Each row of a before or after table is a point. One or more steps were done to the points. Then noise was added and the rows were shuffled. The steps act on columns, c1 being the first. Name the steps. A step turns or swaps two columns, mirrors them in a line or flattens them onto one, adds a multiple of one to another, or multiplies or shifts one. Angles are multiples of 10 degrees, from the lower column toward the higher: turns from -170 to 170, lines from 10 to 170 but not 90. Use the fewest steps. Two steps may share a column if one is a turn and the other turns, adds or multiplies; they go together, in the order done. Otherwise the lowest column goes first.

Before (10 x 2)
array([[-0.31,  0.20],
       [ 0.49, -0.39],
       [-0.26, -0.52],
       [-0.46,  0.75],
       [ 0.15, -0.43],
       [-0.07, -0.22],
       [ 0.24,  0.65],
       [ 0.24, -0.02],
       [-0.27, -0.45],
       [-0.28, -0.43]])
After (10 x 2)
array([[-0.74,  0.02],
       [ 0.20, -0.01],
       [-0.42, -0.13],
       [-0.12, -0.03],
       [ 0.48,  0.03],
       [ 0.35,  0.07],
       [-0.43, -0.09],
       [-0.56,  0.04],
       [-0.44,  0.01],
       [ 0.79,  0.03]])
Steps: multiply c1 by 1.6; multiply c2 by 0

Before (8 x 4)
array([[-0.34, -0.18,  0.16,  0.06],
       [ 0.34, -0.21,  0.28,  0.24],
       [-0.12,  0.16,  0.50,  0.42],
       [-0.06, -0.21,  0.39, -0.36],
       [ 0.34,  0.81, -0.71, -0.41],
       [ 0.55,  0.03, -0.52, -0.34],
       [-0.03, -0.36,  0.07,  0.07],
       [ 0.44, -0.66,  0.34,  0.10]])
After (8 x 4)
array([[ 0.01,  0.47, -0.46, -0.01],
       [-0.02, -0.36, -0.20,  0.04],
       [ 0.17, -0.30,  0.57,  0.20],
       [ 0.17, -0.46,  0.12,  0.31],
       [-0.06, -0.28,  0.06, -0.09],
       [-0.06,  1.18, -0.24, -0.17],
       [ 0.14, -0.82, -0.03,  0.27],
       [-0.14, -0.48,  0.23, -0.40]])
Steps: flatten c1 and c4 onto the line at 60 degrees; multiply c3 by 1.3; turn c2 and c3 by 40 degrees

Before (14 x 6)
array([[-0.51, -0.60,  0.08, -0.11, -0.10,  0.09],
       [-0.39,  0.08,  0.08,  0.30, -0.18, -0.40],
       [-0.27, -0.28, -0.27, -0.20, -0.17,  0.59],
       [ 0.32,  0.07,  0.45, -0.44,  0.62,  0.47],
       [-0.48,  0.18,  0.11, -0.12,  0.09,  0.14],
       [ 0.22,  0.12,  0.30, -0.32,  0.60,  0.15],
       [ 0.11,  0.29,  0.50,  0.00,  0.18,  0.38],
       [ 0.01,  0.39,  0.17, -0.08,  0.24, -0.30],
       [ 0.15,  0.01,  0.19, -0.50, -0.07,  0.29],
       [-0.41,  0.29, -0.01, -0.51,  0.41,  0.09],
       [ 0.37, -0.55, -0.28,  0.35,  0.02,  0.58],
       [ 0.00, -0.10,  0.01, -0.40,  0.40, -0.42],
       [-0.43, -0.24, -0.19,  0.45, -0.13, -0.08],
       [ 0.08, -0.58, -0.12, -0.43,  0.11, -0.27]])
After (14 x 6)
array([[ 0.22,  0.43,  1.12, -0.70, -0.04,  0.17],
       [-0.04, -0.37,  0.43, -0.14,  0.00,  0.32],
       [-0.35, -0.42,  0.20,  0.49,  0.07,  0.00],
       [ 0.08,  0.32,  1.26,  0.01, -0.02,  0.35],
       [-0.48,  0.19,  0.21, -0.18,  0.07, -0.58],
       [ 0.09,  0.10,  0.76, -0.52, -0.02,  0.13],
       [-0.39, -0.05, -0.47,  0.72,  0.08, -0.25],
       [-0.07, -0.39,  0.02, -0.63,  0.02, -0.17],
       [ 0.16,  0.28,  0.48, -0.79, -0.03,  0.05],
       [-0.47,  0.04, -0.02, -0.81,  0.08,  0.30],
       [-0.49,  0.11,  0.27, -0.20,  0.08,  0.21],
       [ 0.07, -0.16, -0.31, -0.70,  0.00, -0.61],
       [ 0.36,  0.69, -0.71,  0.57, -0.05, -0.45],
       [-0.23,  0.63, -0.67, -0.32,  0.04, -0.17]])
Steps: flatten c1 and c5 onto the line at 170 degrees; mirror c2 and c6 in the line at 50 degrees; multiply c3 by 2.5; multiply c4 by 1.6
